Rows are points. Each copy is the shape, with its points in the same order, stretched, turned, moved and blurred by noise. Say if it was mirrored as well.

Shape:
[[-0.5 -3.2]
 [ 9.0 -0.7]
 [-1.6 -3.1]
 [-1.0  4.8]
 [-1.7  1.0]
 [ 2.3 -3.7]]
Copy 1:
[[  2.2   0.9]
 [  4.8 -10.8]
 [  1.6   2.0]
 [ -6.5  -3.4]
 [ -2.5  -0.2]
 [  4.0  -1.4]]
Copy 1 is: mirrored
Copy 2:
[[ 0.5  4.6]
 [ 8.7 -2.7]
 [-0.7  5.1]
 [-3.9 -3.0]
 [-2.8  1.0]
 [ 3.4  3.6]]
Copy 2 is: mirrored
Copy 3:
[[ 2.0 -0.6]
 [ 6.8  6.9]
 [ 1.8 -1.8]
 [-3.4  3.5]
 [-1.4  0.9]
 [ 3.9  0.3]]
Copy 3 is: only turned
Copy 4 (6 x 2):
[[-1.5 -5.0]
 [-7.7  2.2]
 [-0.2 -5.7]
 [ 3.1  1.4]
 [ 1.3 -2.1]
 [-3.7 -4.1]]
Copy 4 is: mirrored

Shape:
[[-2.3 -5.0 -1.4]
 [ 3.8  6.2  2.0]
 [ 7.8  1.2  0.5]
 [-0.7 -5.4 -5.3]
 [ 0.2 -3.5  0.9]
 [ 2.1 -2.2  3.6]
 [ 0.0  5.8 -5.9]]
Copy 1 (7 x 3):
[[-0.4 -5.2 -1.4]
 [ 6.2  4.0  1.4]
 [ 6.2 -0.4  6.0]
 [-2.6 -5.1  1.5]
 [ 2.9 -4.4 -0.3]
 [ 5.9 -3.6  0.2]
 [-1.9  5.1  1.0]]
Copy 1 is: mirrored
Copy 2:
[[ 3.2  3.3 -2.2]
 [ 1.0 -4.9  5.5]
 [ 6.5 -4.7  4.1]
 [ 3.9  1.1 -4.7]
 [ 3.2  2.2  0.6]
 [ 4.8  1.6  4.0]
 [-2.2 -7.6 -1.5]]
Copy 2 is: mirrored
Copy 3:
[[-4.3 -2.6  1.4]
 [ 7.2 -1.2  0.2]
 [ 4.3 -7.4  1.2]
 [-5.8 -5.7 -1.3]
 [-1.5 -2.6  2.7]
 [ 1.3 -2.9  4.3]
 [ 2.2 -1.8 -5.9]]
Copy 3 is: only turned

Shape (9 x 6):
[[ 2.1  4.7 -0.3 -3.5 -2.4  5.0]
 [-0.7 -3.5  1.8 -2.7  0.7 -4.1]
 [ 2.7  5.5  1.9  4.2  2.7  1.1]
 [ 3.9 -5.7 -8.9  5.3 -3.3  3.2]
 [-7.0  2.2 -4.7  3.5  0.1 -5.9]
 [-5.9 -1.1 -3.0 -7.0  2.0  3.1]
 [ 4.0 -5.6 -2.6 -7.0 -1.4 -0.7]
 [-6.1 -1.6 -1.1  3.2 -5.1 -4.6]
 [ 4.3 -1.3  0.8  0.7  1.5  0.9]]
Copy 1:
[[ 6.1  3.3  3.8 -2.8  0.2  2.6]
 [-2.7  0.2  0.4 -4.8  4.9  0.0]
 [ 0.7  3.7  3.8  2.5  4.9 -0.8]
 [ 2.7 -2.9 -8.7  3.8 -1.9 -2.7]
 [-7.0  6.3 -2.8  0.0 -1.2 -4.5]
 [ 1.3  6.7 -3.4 -6.5  1.8  6.2]
 [ 3.5 -1.9 -2.7 -7.9  3.8  0.5]
 [-7.5  1.4 -1.8 -0.7 -2.7 -1.0]
 [ 1.4  0.3  0.7  0.2  5.4  0.3]]
Copy 1 is: only turned
Copy 2:
[[ 0.9  4.0 -2.3  0.5 -0.5  8.5]
 [ 1.3 -3.3  2.6 -1.9  1.8 -1.8]
 [-2.0  6.0  5.5  7.0  0.6  4.3]
 [-7.8 -1.0 -5.2  6.5 -7.0 -1.4]
 [-8.9  5.9  1.6 -4.4  2.2 -4.5]
 [-2.3 -1.1 -6.0 -3.6  8.2  2.6]
 [ 4.6 -5.5 -5.2 -0.2 -1.1 -1.3]
 [-8.0  1.1  3.1 -6.5 -2.5 -1.4]
 [ 0.5 -0.8  2.1  5.8 -0.9  1.6]]
Copy 2 is: only turned
Copy 3:
[[ 1.4  1.3  7.3 -1.3  1.6 -2.9]
 [-3.1 -3.0 -2.7 -1.4 -0.3 -0.2]
 [ 3.4  3.3  3.2 -2.0 -2.2  5.0]
 [ 8.5  1.0 -4.4  1.0 -1.8 -5.6]
 [-2.2  3.5 -2.9  5.3 -3.9  0.2]
 [-2.8 -4.2  1.2  4.8  5.4 -3.0]
 [-0.4 -2.6 -2.4 -3.8  5.2 -6.9]
 [-2.3 -1.4 -2.1  3.6 -6.6 -2.2]
 [ 3.3 -0.3 -0.2 -2.9  0.1  0.8]]
Copy 3 is: mirrored

Shape, 12 rows:
[[  3.4   3.8  -2.7   3.8  -3.9   7.3  -5.6   0.8]
 [  4.6   0.1   1.7  -0.8   6.7  -2.9  -2.3   3.2]
 [  0.8   0.0   0.5  -1.7  -2.9  -1.5   9.9  -1.2]
 [  0.5  -0.1   0.0  -0.6  -2.9  -1.1   3.6   7.0]
 [  9.6  -1.0  -3.4  -0.9   2.7   7.0  -8.9  -0.3]
 [  0.6   7.3  -3.5   2.2  -3.4   0.9  -3.8  -0.8]
 [ -3.8  -4.2  -0.8   4.6  -2.0   6.8   2.7   2.3]
 [  0.1   1.3   0.5 -11.3   4.7   0.8   0.0   5.7]
 [ -0.2  -1.6  -1.6   0.1  -4.2  -1.0  -2.5  -1.9]
 [ -1.0   0.1  -9.9  -2.1   4.0   0.7   0.2   3.6]
 [ -2.1  -2.9  -3.9  -3.1   3.1   3.5   2.0  -0.2]
 [  1.4  -0.4   7.3  -2.2   3.5  -4.1   1.6   8.1]]
Copy 1 (12 x 8):
[[ 6.5  5.6  2.9  3.1 -3.7  4.1  3.6  4.9]
 [ 4.5 -6.5  3.0 -5.2  2.3 -2.5  2.2 -1.1]
 [-6.4  0.9 -2.0 -1.1  1.6 -1.1  5.9 -6.7]
 [-3.4  0.9  1.2  1.5  3.9 -4.3  5.7  2.6]
 [ 7.8 -0.1  3.6 -6.0 -7.3  4.1  2.1  6.1]
 [ 5.8  6.6  0.4  2.6 -0.1  0.4  0.0  0.9]
 [-3.1 -1.1  2.4  7.2 -1.5  4.6  4.5  1.6]
 [-4.2 -0.7  2.8 -9.5  8.0  1.0  0.8  3.4]
 [-0.1  2.1  2.1  0.7 -3.1 -1.2 -0.6 -1.3]
 [ 0.4 -0.2 -5.4  0.7  2.1  0.8 -1.1  6.9]
 [-3.3 -2.4 -1.4 -1.7  0.7  4.8  0.1  1.5]
 [-2.2 -5.8  5.9 -4.0  7.2 -5.4  5.1 -2.1]]
Copy 1 is: only turned
Copy 2:
[[-0.1  9.5  5.1 -0.8 -3.7  4.7 -4.9  0.7]
 [ 5.1  0.1  0.9  1.9  5.1 -1.0 -3.9 -3.0]
 [-2.3  0.9  2.0 -2.0 -2.9 -7.3  4.9  1.3]
 [-1.3  1.0  1.0  0.2 -0.8 -5.5 -5.2  2.7]
 [ 7.3  3.7  4.6 -3.3 -0.5  8.2 -4.1 -0.6]
 [-1.6 10.8  1.8 -2.7  0.8  0.9 -3.2 -1.8]
 [-1.8  5.0 -0.6  6.3 -6.5  2.0 -1.2  4.8]
 [-3.2 -3.7  0.4 -2.8  8.6 -0.2 -3.2  3.3]
 [-0.6  3.8 -1.5 -2.1 -3.3  0.1 -2.0 -1.9]
 [ 4.6  5.8 -6.1  0.1  3.5  0.0 -1.7  5.7]
 [ 0.6  1.8 -2.9  1.2  0.6  2.4  1.1  4.1]
 [-0.9 -3.6  2.7  3.6  5.3 -5.3 -5.6 -2.1]]
Copy 2 is: only turned

Shape:
[[-1.8 -3.5 -0.1  8.0 -2.6 -3.7 -3.3  1.6  8.0]
 [ 4.9 -2.1  0.9 -0.2  2.6 -1.9 -0.9 -1.9 -3.4]
 [ 5.1  0.0  4.0 -0.6 -2.0  5.4  2.6 -3.5  0.5]
 [-1.6 -4.1  3.6 -3.7 -2.4 -0.5 -5.1  3.8  3.8]
 [ 4.5 -0.5  7.1  0.1 -0.8  0.0  6.2 -3.2 -3.9]
 [-1.8  1.4  1.5 -4.8 -1.2 -1.4 -1.4 -0.4  3.9]
 [ 6.1  3.1  1.7 -0.6 -2.8 -1.5  1.6 -1.0  2.3]
 [ 4.7  2.2  3.5  5.3  1.3 -1.4 -0.4  2.1 -4.8]
 [-1.5  1.2  3.1  0.5  2.2  5.0  5.2  3.1  5.1]
 [ 2.7 -5.5  6.3  1.1 -0.4  2.0  0.6  3.9 -4.9]
 [-0.5 -0.7 -3.5  2.7 -0.1 -3.0  1.7  6.8  8.8]
 [ 0.1  1.5 -0.5 -1.9 -6.0  2.5  2.9 -3.7  0.6]]
Copy 1, 12 rows:
[[-1.6  9.2 -1.7 -5.6 -6.3 -0.5  0.1 -1.2  5.6]
 [-3.3 -0.8  3.5  1.5  1.8 -3.3  2.8  1.3  0.8]
 [ 0.5 -3.4  8.4 -1.4  0.3  2.4  2.3 -8.3  0.0]
 [ 0.9 -2.0  2.7 -5.3 -4.3 -1.4 -4.9  2.7  5.4]
 [ 0.2  0.7 12.0  3.0 -0.1  2.1  2.0 -3.4  0.4]
 [ 1.3 -0.6  2.5 -4.7  0.3  1.5 -4.6  1.3  0.4]
 [-0.6  1.9  6.9 -4.3 -1.6 -0.5  1.9 -3.4 -2.3]
 [-8.3  1.6  4.1  3.6 -3.8  0.4  5.3  0.4 -0.1]
 [ 2.7 -2.3  3.2 -2.2 -2.2  8.8  3.9 -3.3  1.8]
 [-1.7 -3.4  7.5  4.0 -5.2 -0.8  2.3  0.4  5.1]
 [ 3.2  4.7 -2.2 -6.3 -7.1  0.8  3.0  2.5  1.7]
 [ 4.1  0.0  4.7  0.1 -0.8  1.1 -3.8 -6.9 -2.4]]
Copy 1 is: mirrored
Copy 2 (12 x 9):
[[-10.7  -4.0  -2.6  -4.1   3.2  -1.3  -8.7   5.3   2.5]
 [  0.9  -2.7   4.4   2.2  -4.4   5.3  -1.6  -2.8  -3.9]
 [ -0.4   2.2  -3.2   6.6  -8.0   3.5   1.1   4.8  -2.1]
 [ -3.5   2.3   5.6  -5.4  -0.6  -2.4  -1.9  10.0   0.1]
 [  5.2  -3.3  -1.9   7.6  -8.7   1.9  -0.5   4.5  -5.0]
 [  0.2   2.2   2.8  -0.6  -3.1  -4.8   0.4   4.4   3.7]
 [  3.2   0.5  -2.7   1.4  -8.4   1.9  -4.0   2.8   1.4]
 [  5.1  -4.4   0.6   2.6  -1.0   7.7  -6.5   1.9  -2.6]
 [ -2.2   0.3  -6.4  -0.5   0.7   1.3   5.1   7.8   3.2]
 [  1.0  -0.5   2.0  -0.3  -1.4   5.8  -2.1   7.7  -8.1]
 [ -5.6  -0.5  -5.7 -10.6   1.8   0.1  -3.1   2.8   5.3]
 [  0.1   5.8  -5.0   5.2  -5.1  -4.0  -0.9   2.5  -1.6]]
Copy 2 is: only turned
Copy 3:
[[ -1.2  -5.9  -1.8   3.7   6.0 -12.3   3.9  -3.2   0.9]
 [  0.8   1.3  -1.8  -1.1  -2.5  -1.3  -4.9  -3.0  -4.9]
 [  7.6   2.9  -0.8   1.9   2.4   1.4  -3.3   1.4  -3.2]
 [  2.3  -8.1  -2.7  -5.9   5.0  -2.9   1.8   1.6  -2.4]
 [  6.3   5.7   5.4   2.3  -1.2   2.9  -0.9  -1.4  -8.1]
 [  0.9  -3.2   2.3  -5.0   2.2  -0.4   0.3   3.5   3.1]
 [  2.8   0.6   2.7   2.0   4.3  -2.1  -6.0   0.6  -1.7]
 [ -2.5   2.2   0.7   6.8  -0.5  -2.9  -3.1   0.4  -8.9]
 [ -0.2   3.4   0.3   0.3   7.0   2.7   5.1   2.9  -1.5]
 [  3.1  -1.4  -2.8   1.6   1.8   2.5   0.1  -0.6 -12.6]
 [ -6.1  -2.6  -1.7   0.7  10.5  -3.4   1.6  -2.9   3.7]
 [  5.6  -1.4   2.5   2.7   0.7   4.0  -1.2   0.5   2.5]]
Copy 3 is: mirrored
